Every row gives one point. Examples show where two turns around zero, p and q, send a point. Write where each new point lands after one turn and then the other. Backwards means that the second turn is done in reverse. Each puzzle has new turns, and all numbers are rounded.
In the rows, zero is written as 128.

Turn p:
[145 110] -> [153 128]
[131 192] -> [ 84 174]
[117 103] -> [139 103]
[128  95] -> [152 105]
[119 140] -> [113 130]
Turn q:
[137 116] -> [141 120]
[152 134] -> [148 142]
[168 144] -> [160 157]
[ 65 127] -> [ 69 105]
[118 119] -> [122 116]
Where do these land?
p, then q: [141 117] -> [143 136]
q, then p: [121 135] -> [119 124]
q, then p: [169 170] -> [105 182]
p, then q: [ 80 117] -> [119  80]
q, then p backwards: [129 102] -> [118 104]

Turn p:
[105 186 129 130] -> [135 160 179 141]
[161  82  98 124] -> [127 117  65 136]
[141 106 143 102] -> [122 126 107  95]
[118 169 149 155] -> [152 127 176 136]
[115  98 121 129] -> [104 110 113 131]
Turn q:
[148 111 123 163] -> [161 118 122 154]
[133 161 141 140] -> [131 139 164 132]
[ 85 117  83  76] -> [ 83 161  75 100]
[118 145 156 159] -> [122 121 163 157]
[160 100 158 134] -> [152  82 132 125]
[124 134 106  96] -> [118 148 112 100]
Where do these land?
p, then q: [145  96 164 170] -> [151  87  82 118]
p, then q: [109 130 129 100] -> [ 98 139 138 122]
p, then q: [158 154 137  96] -> [138 150 151  88]
q, then p backwards: [ 89 137 108 140] -> [112 133  88 113]
q, then p backwards: [ 91 102 111 100] -> [123  87 105  98]
q, then p: [154 174 110 161] -> [186 134 150 110]
q, then p: [150 101 137 130] -> [128 119  93 127]

Turn p:
[ 96 133 144 113 144 150 111 166] -> [141 112 106  93 112 108 108 157]
[100 105 147 139  81 164  86 143] -> [131  80 102 140 136 145  69 147]
[158 140  90  95 111 102 165 125] -> [131 143 189 120 112 153 153 107]
[139  81 160 119 118 170 103 112] -> [146 126  99 122 181 154  90 133]
[131 148  98 121 107 138 171 102] -> [ 96 158 159 131 108 160 127 120]
[127 158 166 135 163  87 163 140] -> [ 95 127 127  97 130  81 176 115]
[134 151  88 118 110 127  92 105] -> [145 143 163 170 115 123 103 137]
[ 98 102 145 149 150  99 155 113] -> [111 131  88 121 122 116 145  81]
[168 133 114 162 169 115 106 147] -> [156 131 117 156 136 111 181 155]
Turn q:
[146 110 100  89 149 136 161 105] -> [176 104  97 111 137 150 111 119]
[118 142 111 167 143  94 124  71] -> [124 125  84 121 131  76 167 106]
[176 168 123  97 154 116 113  90] -> [186 142 128 114 135  80 104 101]
[171 100 107 102 138 162 100 129] -> [169 141 134 149 109 161 105  89]
[140 107  86 125  96 135  98 149] -> [112 146 114 144  83 153  99 110]
[105 116 169 129 157 100 148 158] -> [117  78 159 142 145 120 140 160]
[ 95 132 105 172 134 140 131 136] -> [108 143  99 151 122 132 162 152]
[118 122 170 152  93 139 162 154] -> [ 94 127 164  98 128 155 154 158]
[133 164 167 100 107 120 150 150] -> [124 131 169  93 144 117 101 161]
[ 78 117 142 147 109 136  93 138] -> [ 70 141 132 159 144 136 136 123]
Where do these land?
q, then p: [132 145  90 139 142 123  66 149] -> [ 98 100 135 193 115 113 136 131]
p, then q: [134 112 179  99  76 170 139 137] -> [143 121 140 194 168 159 104 105]
p, then q: [117  97 121 142 157 151 121 134] -> [150 150 103 129  98 135 113 134]
q, then p: [131 132 122 164 120 170 121 134] -> [ 83 136 141 121 114 135 133 155]
p, then q: [193 131 149 104 128 113 108 140] -> [173  86 168 134 137 124 147 140]
q, then p: [ 97 128 103 164 172  73 147 160] -> [142  72 107 136  89 166 166  97]
p, then q: [147 117 138 136 132  95 101 110] -> [146 107 122 126 119 104 163 118]
q, then p: [127 119 106 100 101  98 173  87] -> [189 154 152 117 116 145 101 107]
q, then p: [133 142 153  91 129 136 144 117] -> [156 142 128 110 154 105 132 138]
q, then p backwards: [ 69 156 118 142 123 152 159 112] -> [155 127 166 158 162 173 140 123]
